Rows are points. The window is the flat piece filled in between its corners: a triangle in 3 columns, a solid with four corners in 4, and so on. A path goes straight from each point to the next, and from the last back to the first. After which points does the path pass through the window?
In the rows, zero is written as 128.

Window:
[[ 70 115  98]
 [119 118 107]
 [155 151 167]]
Path:
(1): [ 77 108 124]
(2): [ 59 134  71]
(3): [123 139  64]
(4): [ 81 107 129]
(5): [112  93 143]
(6): [ 78 151 113]
(7): [146 169 130]
(8): [145 125 173]
(9): [112  97 134]
(10): [124 141  86]
(11): [ 78 126  65]
(12): [ 88  94 114]
(13): [139 112 171]
(14): [161 186 148]
(15): [140 148 131]
(16): [151 115 167]
Through the window after points: 3, 7, 9, 13

Window:
[[143 148 106 159]
 [112  88  47 101]
 [141 136 211 139]
 [132 164 143 118]]
Path:
(1): [106 153  81 143]
(2): [110 149 100 168]
(3): [173 143 118 141]
(4): [173  88  84 119]
(5): [ 88 188  97 138]
(6): [111 148 171 114]
(7): [158 136 154 124]
(8): [168 123  99 103]
(9): [ 83 122  76 160]
(10): [ 97 159 122 127]
(11): [184 120 164  83]
(12): [161 134 121 155]
Through the window after points: 2, 8, 12

Window, 8 rows:
[[203 112 153  95 136  66 136  93]
 [ 56 126 127  61 188 120 130  60]
 [170  95 155 135 169 152 102 161]
 [150 105 133  73 108  59 158 137]
 [145  99 133 143 127 100  97 136]
 [105 178 149 157 178 203 100 120]
 [172 120 102 132 148 109 140 130]
 [174 108 140 115 125 146 140  82]]
Path:
(1): [145 107 155 140 198 123 175 107]
(2): [200 110 131 116  89 118  73 152]
(3): [168 130 129  80 118 131 131  97]
(4): [163  79 113 217 189 112 149 134]
(5): [125  48 179 143 156 139 147  85]
(6): [123 146 104  91 154 100 111 114]
(7): [121 121 110  89 160 113  86 136]
(8): [136 119 139 112 153 103 155 103]
(9): [162 115 155 153 184 140 191  90]
(10): [160 114 123 110 117 140  82 113]
(11): [136 153 118 124 162 164 104 128]
(12): [118 130 162 142 161 153 118 108]
(13): [105 111 147 109 163 126 138  79]
(14): [122 130 106  42 184 116  87 160]
(15): [130 134 140 112 153 126  84 137]
(16): [163 103 119 186 129 131 180 103]
Through the window after points: 3, 5, 11, 13, 15

Window:
[[130 138  88 108 124 114 163 159 169]
 [122 105 126 108  69  95  77  98 139]
 [115 162 135  91 149 139  83 135 102]
 [145  78 135 103 103 220 160  67 109]
 [162  86 165  95  75  87  96 129 115]
 [ 90 156 126 111 125  83 167 101 151]
 [217 100  66 153 136 104 175 154 124]
 [ 92 198 172 124  97 102 130  94 180]
 [ 76 125 123 136 118 134 127 158 101]]
Path:
(1): [121 108 133 138 115 116 127 111 175]
(2): [146 167 130  76  82  95 121 103 105]
(3): [160 135 131  73  67 146 164 132 114]
(4): [ 45 129 156 180 159  95  72 108 149]
(5): [131 122 129 122 139 139 144 121 142]
(6): [ 96 168  74  96  60 101 113 117 109]
(7): [123 149 113 113 112 142 123 129 105]
(8): [101 124 145 116 135 118 121 138 143]
(9): [132  72 143 141 179 195 116  44 125]
(10): [143 106 129  88  65 187 169 102 113]
(11): [ 99 164 122 104  94  95 116 117 127]
(12): [119 123 148 146 137 111 132 158 179]
(13): [145  78 209 152 134 135 130 113 145]
(14): [122 145 101  94  83 118 128  98 123]
(15): [154 130 122 116  51 101 137 114  82]
(16): [ 73 112 143 112 134 112  61 108 203]
Through the window after points: 3, 7, 9, 15

Window:
[[166  62  72  93 220 112 124  97 190 156 118 156]
 [105 123 146 124 119 128 150 184 127  96 165 110]
 [132 141 188  78 121 163 146 152  94 132 124 136]
 [116 135 198 139  83 166 101 156 135 114 162 152]
 [170  45  78 129 173 126 174 107 222 202 106 108]
 [147 180 119 112 171  83 108  70 145 154  93  96]
 [154 206 121 103 116 159 138 110 136 103 135 128]
 [140 151 193 101  86 114 169  91 127  88 146 148]
 [130  78 127  62  73 132 113 150 129 148 164 143]
 [119  77  80 153 160 163 104 144 177  72  31  66]
 [159 155  87 160 148 103 138 115 131 124  57 143]
 [ 87 145 167  93  92 139 144 174 174 107 114 151]]
Path:
(1): [170 138 146 112 139 146 133 156 178 112 131 119]
(2): [173 111 145  98 128 118 125 189 167 143  98 137]
(3): [ 99 120  92 126 132 159 168  56 167 136 153 114]
(4): [104 139 105 156 150 131 156 104 139 120  92 168]
(5): [188 131 144 101 133 118 133 127 163 121 111  93]
(6): [150 137 158 109 116 119 146 154 165 117 103 133]
(7): [ 96 108 135 126 120 144 122 114 130 133 143 139]
(8): [131 133 100 131 142 164 149 105 166 108 113 121]
(9): [188 128 164  74 111  65  89 192 127 162  76 101]
(10): [170 134  92 102 114  87 150 150 184 123 104 115]
(11): [123 130 135 132 146 150 131 102 137 122 120 133]
(12): [109  95 139 109 101  96 185  42 124 146 124 154]
Through the window after points: 2, 8, 12

Window:
[[148  86 145 166 153 150 147 151 178 133 169 128 159 211]
 [102 127 151 114 101 147  94 158 164  61 120 192 124 108]
 [163 183  55 145 158  71  81 108 180 140 115 136 146 156]
 [101 120  71 159 122  97 148 113 107 170 176 150 157  97]
 [142 179 168 104 149 160 101 114  97 136  83 127 139  77]
 [128 195  60 149 160  69 152 128 205 139 120  88 110 150]
 [142  90 143 103 161 103  87 155 204 122  79 122 163  62]
 [103 129 178 132  86 103 134  66 143  49 144  98 107 149]
 [164  77 159 163 133 137 196 184  66  95 139 140 140 124]
 [149 115 146 160 171  98 143 114 152 120 195 155 156  95]
 [124 120  83 149 127 130 140 109 130 139 107 168  77 109]
 [ 75  79 127  48 132 123 127  88  95 110 168  96  53 130]
 [126 134 153  81 110 139 176  78 121 109 144 161 120 192]
 [132 161 207 108  87  66  72 137 139 129  96 109  95  68]]
Path:
(1): [163 138 135 105  78 110  64 108 147 112 156  97 128  86]
(2): [ 90 126 134 129 177 109 188 130 128 116 101 164 104 136]
(3): [ 98  84 162 140 149  97 127  95 102 110 116 140 127 121]
(4): [198 171  92 131 109 140 179 183 142 138 163 111 120 121]
(5): [151 109  98 135  51 215 121  86 179 129 136  95 151 133]
(6): [112 115 163 119 174  81 132 144 109 110 143 168 117 131]
(7): [127 149 129 158 174  96 146 130 125 116 125 153 126 149]
(8): [141 121  78  96  92 126 123 130 179 163 150 105 135  81]
(9): [175 154 128 117 124 149 160 119 159  83 160 101 140 137]
(10): [ 91 116 161 126 136  96  96 132 111 130 105 157 119 103]
(11): [103 114 137 129 148 111 157 104 108 137 121 130 111 166]
(12): [139 136 114 122 133 136 125 119 148 106 139 133 129 102]
(13): [187 144  85  84  88  97 114 125 157 160 177 151 148 124]
(14): [ 52 116 160 186 184 116 142 113 113  71  70 123  94  82]
(15): [ 95 154 141 122 200  64 145 107 138 138  61 115 107 129]
(16): [136 131 123 115  93 128 108 114 139 102 157 138 118  96]
Through the window after points: none

Window, 14 rows:
[[145 115 118 139 114 114 163 124 126 152 138  92 158 104]
 [138  97 136  62 177 145  98 146  40 129 149 129 151 180]
 [117 111 103 158 152 120 123 151 178 150  99 107 160 157]
 [118 121 139   7 171 142  83 102  79 161 108 134 156 186]
 [114 164 112 114  85  88 124 156 101 130 141 133 131 130]
 [112 172 144 172 130 140  77  92 164 163 140 168 127 157]
 [ 98  99  95 134  84 120 151 122 129 126 172 104 134 172]
 [138 124  82 125  88 137 108 157 132 135 160 149 157 112]
 [138 155  65 132 146 130  94 129 104 178 153 162 107 140]
 [147 104 109 110 112 115  78 114  92 129 117 122 118 135]
 [162 131 123 163  89 162 141 154 146 170  85 108 131 137]
 [ 21 111 118 139  55 148 153 124 111  83 167  65 112 102]
 [114 125 108 122 117 104 157 125 136 129 125 186 122 122]
 [152 125 132 110 124 126 122 152 164 145 133 111 105 129]]
Path:
(1): [119 133 105 135 120 149 129 113 126 121 127 136 120 157]
(2): [125 151 103 136 113 136 124 106 158 131 139 129 126 140]
(3): [112 106 162 142 125 111  89 153  90 184 145 149 151 147]
(4): [107  99 108 130 122 106 118 128 126 161 127 130 125 123]
(5): [120 138 116 114 107 143 124 124 107 114 134 124 140 151]
(6): [164 172  81 127  98 128 131 130 144 128 119 118 134 145]
(7): [112  99 122 122 112 137 113 150 109 152 145 140 142 127]
(8): [ 58  87 130 146  85 132 141 173  98 150 134 142 158 130]
(9): [128 134 100 122 123 129 116 123 145 129 135 112 134 136]
(10): [144 143  91 137 121 167 120 129 135  70 131 122 104 126]
(11): [118 114 121 111 112  82 126 130 105 196 137 142 153 133]
(12): [126 115 134 110 122  93 102 139 133 171 140 114 139 135]
Through the window after points: 2, 6, 8, 10

Window:
[[ 58 101 118 100 115  77 107 108 102 152 126 111 184  65]
 [139 139 105 105 135  58 165 145  99 130 180 108 104 136]
 [162 137 120 124 155 178 151 108 162 103 160 127 153  92]
 [182 132 130 153 122 161 104 128  99 124 125 115 185   7]
 [149 157 146  82 118 145  78 123 135 130 102 168  60 126]
 [119 111 117 127 198 126  94 108 126  80 100  98 120 127]
 [152  87  75 127  95 124 114 105 152  93 120 120 140 155]
 [108 146  99 164 166 132 120 148 162 127 143 125 155 167]
 [126  97 159 128 113  95  96 136 153  92 166 178 102 108]
 [108 126 160 127 149  90 134 108 196 165 117 128 136  91]
 [119 131 133 106 186 106 190 173 117 104 123 121 106 144]
 [168  93  77 116 140 128 110 103 126 135 134 149 208  75]
 [175 139 175 130 144 126 106 127 155  39 138 125 156 131]
 [132 133 179 206 152 155  90  95  99  97 127 126 170 159]]
Path:
(1): [136 146 118 130 124  84 141  91 110 113  92 186 161 112]
(2): [125 104 163 123 187 159 110 169 180 125 192  64 112 105]
(3): [144 106 153 122 151 111 135 142 135 123 139 118 128 129]
(4): [107 153 111 116 159 108 154 131 145  98 116 144 124 112]
(5): [124 143 124 155 130 115 121 106 146 109 139 142 136  93]
(6): [158  89 148  78 163 120 117 132 123 122 115 100 139 102]
(7): [163 107 141 121 151 136 115 133 105 133 148  93 135 100]
(8): [136 142 100 144 125 123 132 118 147 101 134 145 160 100]
(9): [131 131 126 154 122 111 128 112 128 104 125 142 131 114]
(10): [143 120 138 111 153 134 122 154 148 126 165 129 150 110]
(11): [140 126 153 119 143 129 126 131 129 120 146 116 136 118]
(12): [125 141  99 139 155 113 113 109 167  78  97 143 118 117]
Through the window after points: 3, 7

Window:
[[126 167 119 171 134 134 114 145 144 202 127 137 102 154]
 [ 83 105 134 100 104 121  98 150 123 153 180 217  63 171]
 [ 79  79 141  70 129 193 186 103 128 115 111 125 161 169]
 [ 71  52 148 163 153 150  97 115 127 110 132 137 167 110]
 [ 94 143 124 103 109 128 115 106 199 143 165 171 200 138]
 [134 149  72 167 152 148 130 163 114 101 123 169 149 152]
 [ 86 143 111 170 175 161 178  94 118  94 106 145  83 121]
 [162 113 157 169 190 109 128 142 152 125 128  91  75 166]
 [ 94 168 146  64 107  86 156 123 176 182  36 108 133 149]
 [175 175 132 184  53 147 166 171 101 106 118 175 151 211]
 [ 36  70 135 113 138 119 170 150 124 121 160 125 144 171]
 [ 81  57 102 124 160  96 164  81 158 143 146 139 164 201]
 [178  86 155 130  63 116 159 161 127 214 151 126  98 107]
 [170 137 178  85 129 180 130  54  50 102 167  97 151 104]]
Path:
(1): [107 109 178  95 165 116 167 110 134 122 130 153 159 138]
(2): [128 113 153 121 143 132 164 122  96 134 132 147 124 129]
(3): [118 115 120 127 102 164 126 121 128 128 130 108 128 185]
(4): [112 100  62 146 112 152 114  95 199 116 119 113 129 166]
(5): [132 151 204 152 108 130 166 171  56 130 135 186 163 151]
(6): [156 110 151 157 171 128 174 113  93 138 132 158 142 109]
(7): [ 97  98 138 114 122 148 123 131 153 126 131 103 117 172]
(8): [129 124 113 144  97 150 122 105 118 102 125 121 108 171]
(9): [106 143 153 116 169 116 179 167 151 187 110 195 180 129]
(10): [113 131 147  98 144 138 143 124 138 139 149 154 166 157]
(11): [ 92 107  93 165  57 134 114  96 156 114 149 133 130 124]
(12): [101 126 108 145 120 153 156 108 135 127 115 128  98 150]
(13): [ 82 136 158 131 204 120 171 122 118 106 112 155 134 120]
(14): [134 108 172 137 173 140 160 163  97 153  99 164 147 142]
(15): [ 87 141  83 134  62 149  94  91 161  95 183 133 112 144]
(16): [118 119 123 128 110 146 137 122 116 125 137 115 127 155]
Through the window after points: 4, 6, 10, 12

Window:
[[107 121 129 149 145  96 103  99 196 116  67  64 129 140]
 [ 56 105  68 150 122 177 150 202 163 136 133 163 166 101]
 [114 104 115  67 113 121 159 179 119 141 143 125 142 149]
 [159 129 169 189  80 160  91 139 120 165  66 131 128 110]
 [153 161  80 103 160  90  81  86 103 116 105 143  77 159]
 [185  67 128  95 182 137 171 107 105  80 115 159  95 136]
 [173 141 131 104 108  84  95 127 190 110 102 109 207 123]
 [ 86  53 143 108 132 121 151 110 150 167 101 119 136  82]
 [ 51  91  74  81  84  94 104 151 183 160  63 139 139 161]
 [197 111 111 176 150 101 185 109 157 110 174 139 131 127]
 [114 159 149  69 125 149 101 209 199 134 110 165  92 125]
 [125 126  88 158 106 103 137 125 148 105  98 107  88  92]
 [ 94 141 161  93 121 123 153 177 149 100 136 183 120 131]
 [161 186  74 142 135 151 163 131 156 130  89 151 163 132]]
Path:
(1): [143 125 125  86 151  63 153 193 172 154  73 117 146 129]
(2): [111 107  97 124 126  95 148 183 133 134  75 141 118 134]
(3): [111 148 168  88 118 181  63  72 190 125 132 124 129 108]
(4): [126  94 121  91 131 154 107 120 146 117 128 127 115 157]
(5): [107 134 109 130 115  49 168 182 161 135  69 147 127  89]
(6): [148 109 107 121 149 104 151 159 143 139 119 148 147 124]
(7): [ 93 139 109 112 100 165 127 147 152 113 116 156 119 123]
(8): [134 133 119 120 108 134 111 113 154 119 105 139 129 132]
Through the window after points: none

Window:
[[105 127 179 116 157 145 112  91 144 103 102 115 139 141]
 [134 140 130 106 165 219 140 137 167 133 187  79 111 124]
 [105  95 116  92  99 104 198 106 130 132 113 104 150 140]
 [ 79  99 109  24 152  48 113 148  77 124  73 120 104  56]
 [105 118 141  96 107  91 110 131 177 103 145 150 137 150]
 [ 62 130 160 184 161 120 129 147  84 148  81 197 172 142]
 [115 101  79 133 112 163 155 107 178  72 131  46 176 122]
 [138 145 167 121 112 115  87 105 105  69 172 146 153 156]
 [138  82 145 134 171 164 135 113 146  81 164 127  77 109]
 [127 214 156 146 129  59 147 105 170  59 199 151 140 155]
 [103 153 149 114  81 125  95  61 139 110 146 183 123 121]
 [103 105 157 171 105 116 126  96 145 183 149 112 129 128]
 [100 141 172  78 120 116 162 214 112 141  49 111 149  51]
 [144 161 136 105 126 103 101 137 121 113 106 144  79 133]]
Path:
(1): [146 101 128 110 142 112 111 120 159 138 123 151 146  94]
(2): [128 125 153 120 132 130 126 119 151 149 110 122 140 113]
(3): [ 70 140 124 152  95  96 129 134  90 102 201 118  63 150]
(4): [ 74 152 138 111  97 110 130 135 110  98 146 102 115 123]
(5): [143 121 151 113 156 126 128 120 143  99 106 157 160 122]
(6): [145 124 114  97 185  62 103 164 169 114 106 177 132  57]
(7): [ 69 130 183 144  46 169 151  48  97  96 151  93 131 212]
(8): [ 57 147 165 100 108 124 174 155 132 133 136 123  69 118]
(9): [148 136 137 117 146  91 117 116 133  93 105 131 194 114]
(10): [148  75 115 123 178 170 116 134 171 162 109 131 223 136]
(11): [100 139 127 123  99 126 143 105 140  61 139  80 123 121]
(12): [ 21 166 115 115 116 160 148 161 151  94 107 115 140 156]
(13): [199  87 147 135 124 115 111  57 137 126 161 124 144  90]
(14): [164 131 136 103 126 136 143 124 145 120 128 149 148 100]
(15): [ 93 139 143 119 124 138 121 106 137 106 161 111 120 146]
(16): [ 94 139 152 119 123 117 122 125 117 104 136 116 112 128]
Through the window after points: 2, 8, 10, 12, 14
